Each row of a before or after table is a point. One or more steps were done to the points. Then noise was added and the rows were shuffled. The steps act on columns, c1 being the first. Name the steps. A step turns or swaps two columns, mirrors them in a line or flattens them onto one, adds a multiple of one to another, or multiplies or shifts one. Angles are multiples of 10 degrees, from the lower column toward the higher: turns from -170 to 170, lines from 10 to 170 but not 90. Use the fewest steps. Two steps may share a column if one is a turn and the other turns, adds or multiplies; they go together, in the order done. Otherwise the lowest column goes first.

Before (9 x 2)
[[ -4   8]
 [ 28 -30]
 [ 21  20]
 [ -8 -29]
 [-31  -1]
 [  4 -21]
 [ 34 -35]
 [-60  25]
 [ 25  31]]
After (9 x 2)
[[ 34  24]
 [ 19  22]
 [  7  -3]
 [-30 -11]
 [-34  34]
 [ 24 -60]
 [-27  30]
 [-20   7]
 [ -3 -32]]
Steps: swap c1 and c2

Before (14 x 3)
[[  8 -38   0]
 [ -5 -18  -7]
 [ 60  33  46]
 [ 16 -10  -6]
 [ 27   2 -11]
 [-21 -23 -15]
 [  8 -13 -13]
 [ 37  13  -4]
 [ -5  -8 -18]
 [ 36   0   1]
 [-24 -16 -15]
 [ 42  24  29]
 [ 40 -14   5]
 [ -7 -26   5]]
After (14 x 3)
[[ 16  -8   8]
 [ -7   0  25]
 [  8 -14  12]
 [ 59  51 -25]
 [ 40  32 -18]
 [ -5 -20   3]
 [  8  -7  38]
 [ -5 -10  17]
 [ 36  -2 -14]
 [-24 -19  14]
 [ 26 -11  -4]
 [ 42   3  14]
 [ 36   1   1]
 [-20 -19  20]]
Steps: turn c2 and c3 by -80 degrees

Before (11 x 4)
[[  0 -20  60   2]
 [-21  -1  53  15]
 [  9  11  30  -8]
 [  6 -24  -4 -27]
 [  6 -26  -3  -9]
 [  1 -25   2  10]
 [  0 -16  15   6]
 [  6  50 -12  -1]
 [ 10  -1 -10 -10]
 [ 14 -21  30   3]
 [ 10  -7 -12   8]]
After (11 x 4)
[[-12  13  54 -22]
 [ -5  14  17   8]
 [-18  -6  -4  33]
 [-11   8  -3  23]
 [  4  -6 -10  12]
 [ -7  15  59  11]
 [ 28 -33 -12 -27]
 [  1  16  30  21]
 [  9   8 -12   7]
 [ -7  23   2  10]
 [ 10 -14  30   3]]
Steps: turn c2 and c4 by -130 degrees; turn c1 and c4 by 40 degrees

Before (9 x 6)
[[  0  10  60 -23  26  -8]
 [ -7  16   2 -11 -12  -7]
 [ 10  20  -5  -5  15  -9]
 [  1  12   2 -15  12  11]
 [  4  -6  -2  35 -10   1]
 [ -8  -1 -11  -4 -10 -14]
 [ 32   8 -11 -22  -5  -2]
 [ 19  -2  -6  -9   0  -6]
 [ 13  19  20  -9   6   0]]
After (9 x 6)
[[-10  -6  -2  19  -5  -4]
 [ -8  27  -6  14   1  -5]
 [ -3   6 -19  10   1 -18]
 [-11  10 -13  -9 -14   9]
 [-14   6 -11   3  13  -4]
 [ 37  -4   9   4  -5   9]
 [-22  56  21  -2   5 -25]
 [ -3 -11  -5  -8 -18   5]
 [-23  -6 -11  31  -1   5]]
Steps: swap c1 and c4; turn c2 and c3 by -60 degrees; turn c5 and c6 by -60 degrees

Before (13 x 8)
[[ 19  11  -1  -3  -2  20  51  20]
 [  1  25  -6 -13  11   1 -10  -6]
 [ -3 -24 -15  18 -16   8   7  -1]
 [ -9 -26   7 -12  35 -20  -3  -2]
 [ 17   1  11   7  15  -2   3 -19]
 [-16   2  -7  24  15   4  -5  32]
 [  3 -13   8 -15  21  -2  -4  -4]
 [ -2 -33  10 -33  21   7 -11  27]
 [-21  -9  36 -30   1  15   4 -20]
 [ -7 -13  -5   2 -10 -10 -23  -3]
 [ -9  23  15 -25   5  22  -1 -10]
 [-13  18  22 -34 -20 -15   3 -15]
 [ -9  41 -18   0  10 -13  10 -14]]
After (13 x 8)
[[ 20  11  -2  -1 -25  36 -27  42]
 [-10  40 -18   0  12  48   0  16]
 [-20  -7  36 -31  15   1  11   9]
 [  2 -13   8 -14  21 -20  -8  -3]
 [ -8 -13  -7   2  -2 -28  14 -21]
 [ 15   0  11  11  23   0   3   8]
 [-13   5  -9  22  -9   9 -32 -13]
 [-13  20  22 -33  -4  12  24   6]
 [ -6 -29   6 -11  27 -57 -22   1]
 [  1  27  -7 -13  14  38  -1  -5]
 [ -5  19  13 -25  10  58   4   3]
 [ -3 -33  10 -35   4 -43 -29 -20]
 [ -4 -22 -15  16 -16 -28   8   7]]
Steps: add 1.5 times c2 to c6; turn c7 and c8 by 110 degrees; turn c5 and c7 by -40 degrees
